Each row is a point. Each copy is the shape, with its points in the same order, stretched, turned, moved and blurred by noise. Some copies are also mirrored. Which?
In the rows, zero is written as 128.

Shape (5 x 2)
[[129 154]
 [113 133]
 [178 123]
 [133 101]
 [ 82  92]]
Copy 1 (5 x 2)
[[111 129]
 [136 140]
 [132  78]
 [161 115]
 [177 162]]
Copy 1 is: mirrored
Copy 2 (5 x 2)
[[133 165]
 [116 145]
 [184 133]
 [141 111]
 [ 82 105]]
Copy 2 is: only turned

Shape (5 x 2)
[[ 95 178]
 [129 121]
 [136 150]
 [151  89]
 [108  88]]
Copy 1 (5 x 2)
[[ 86 175]
 [132 133]
 [129 165]
 [154 107]
 [121  90]]
Copy 1 is: only turned
Copy 2 (5 x 2)
[[135 173]
 [131 118]
 [113 133]
 [129  83]
 [163 102]]
Copy 2 is: mirrored
Copy 3 (5 x 2)
[[ 89  90]
 [113 139]
 [122 116]
 [126 170]
 [ 87 169]]
Copy 3 is: mirrored

Shape (6 x 3)
[[139 180 131]
 [144 167 123]
 [134 153 134]
 [151  90 133]
 [100 110 129]
 [ 92 105  79]]
Copy 1 (6 x 3)
[[120 163  95]
 [121 139 102]
 [121 138 120]
 [146  85 152]
 [101 110 157]
 [ 69  86 127]]
Copy 1 is: only turned
Copy 2 (6 x 3)
[[137 188 104]
 [147 178 115]
 [139 154 112]
 [168  91 131]
 [112 108 128]
 [102 108 183]]
Copy 2 is: mirrored

Shape (7 x 3)
[[105 156 128]
 [162 107 142]
 [102  99  48]
 [148 128 146]
 [151 101 141]
 [101  99 142]
 [161 133 119]]
Copy 1 (7 x 3)
[[119 172 139]
 [160 108 136]
 [ 56 104  85]
 [158 133 141]
 [149 104 144]
 [106 120 170]
 [155 129 110]]
Copy 1 is: only turned
Copy 2 (7 x 3)
[[112 136 101]
 [148 116 161]
 [154  70  70]
 [134 136 150]
 [144 111 155]
 [109  99 137]
 [163 136 130]]
Copy 2 is: only turned
Copy 3 (7 x 3)
[[115 140 121]
 [125  76  98]
 [209 141 113]
 [106  93 102]
 [127  78 113]
 [136  91 151]
 [127 105  87]]
Copy 3 is: mirrored
Copy 4 (7 x 3)
[[140 148  93]
 [126 149 160]
 [115  55 104]
 [132 159 139]
 [134 140 158]
 [166 117 137]
 [108 150 133]]
Copy 4 is: mirrored

Shape (9 x 4)
[[ 94 128 102 100]
 [132 146 129 145]
 [145  71 100 126]
 [131 146 148 166]
 [136  69 127 146]
 [ 92 127  87  83]
 [104 132 142 109]
 [123  58 146 127]
 [156 124 151 126]]
Copy 1 (9 x 4)
[[154 146 166 145]
 [126 130 102 125]
 [172  88 127 143]
 [ 92 106  85 122]
 [132  65 126 134]
 [172 155 177 142]
 [120 128 156 123]
 [119  57 159 126]
 [131 101 102  97]]
Copy 1 is: mirrored
Copy 2 (9 x 4)
[[ 85 141 138 150]
 [135 154 145 110]
 [ 95  98 106  96]
 [150 157 162  96]
 [106  92 133  89]
 [ 74 143 122 163]
 [126 140 161 148]
 [109  73 151 107]
 [156 125 141 118]]
Copy 2 is: mirrored
Copy 3 (9 x 4)
[[118 113 164  81]
 [139 164 121 120]
 [141  72 129 118]
 [123 178 105 143]
 [104  89 118 145]
 [122 102 178  62]
 [102 139 165 118]
 [ 89  75 143 158]
 [137 142 138 152]]
Copy 3 is: only turned

Shape (10 x 6)
[[141  84 178 123 114 169]
 [ 95 154 148 134  99 148]
 [122  97 161 141 101 118]
 [128 165  80 106 159 147]
 [140 116 126 141 100 121]
 [ 96 106 149 166 125 169]
 [128  70 147 136  98 157]
 [139 150 115 111 152 128]
 [107  92  93  95 174 107]
 [121 158 114 142 155 115]]
Copy 1 (10 x 6)
[[182  60  93 126 120 103]
 [130 105 119 125  87 152]
 [140 107  87 152 114  99]
 [122 135 130  94 152 164]
 [150 135  84 130 118 114]
 [152  79  96 168 121 152]
 [166  72  58 141 122 111]
 [135 136 136 109 144 127]
 [ 83 118 103 129 181 117]
 [126 152 137 149 136 140]]
Copy 1 is: only turned
Copy 2 (10 x 6)
[[146  91 179 107  99 110]
 [127 134 131 135  87 169]
 [154 111 153 152 101 111]
 [105 158  74  82 143 152]
 [164 141 131 126 112 117]
 [102 147 182 129  96 138]
 [144 122 176 111  80  96]
 [125 127  94 112 146 134]
 [ 99 130  72 123 127  75]
 [115 147  99 135 150 143]]
Copy 2 is: mirrored
Copy 3 (10 x 6)
[[ 92  76 199 137 143 115]
 [141 142 179 121  80 146]
 [161  92 185 125 133 122]
 [109 162  98 106 121 161]
 [160 125 159 116 130 105]
 [132 112 178 166 114 156]
 [131  74 180 149 125 104]
 [113 140 119 100 141 154]
 [146  73  81 104 141 166]
 [152 155 122 109 138 168]]
Copy 3 is: mirrored
Copy 4 (10 x 6)
[[168  93 152 113  95 131]
 [ 77 107 139  75  95 168]
 [122  84 167 113 116 121]
 [ 85 162  75 104 115 129]
 [113 124 155 100 139 119]
 [122  60 120 104 127 173]
 [158  78 142  92 123 110]
 [104 147 119 127 115 131]
 [111  94  89 146 106  71]
 [ 76 132 119 134 133 155]]
Copy 4 is: mirrored

Shape (11 x 6)
[[ 74 157 139 106  95 161]
 [ 74  94 113 120 155 149]
 [114 111 103 161 125 141]
 [153  98 120 116 154 126]
 [ 75  96 135  96  68 102]
 [149 115 115 168 126 169]
 [121 140 120 123 107 145]
 [148 174  87 165 155 116]
 [130 121 119 132  82 180]
 [128 154 151  99 145 141]
 [133  86  85 107 117 112]]
Copy 1 (11 x 6)
[[138 158 127 178 106 206]
 [143 173 136 207 125 113]
 [118 139 120 160 156 121]
 [156 122 118 147 133  85]
 [120  89 124 167  77 159]
 [136 129 119 150 184 122]
 [139 139 105 146 131 158]
 [105 169  94 102 158 125]
 [150 108  92 164 157 166]
 [164 153 142 135 116 150]
 [144 114  73 152 116  97]]
Copy 1 is: mirrored
Copy 2 (11 x 6)
[[117 149 180 151  72 138]
 [130  99 141 116  95 107]
 [129 147 105 122  90 122]
 [162 130 125 121 146 124]
 [136 174 186 141  83  68]
 [128 148  91 137 115 149]
 [137 169 147 138 101 142]
 [152 162 126  88 114 168]
 [126 164 128 168  81 136]
 [149 130 177 142 142 163]
 [167 160 138 115 104  97]]
Copy 2 is: only turned
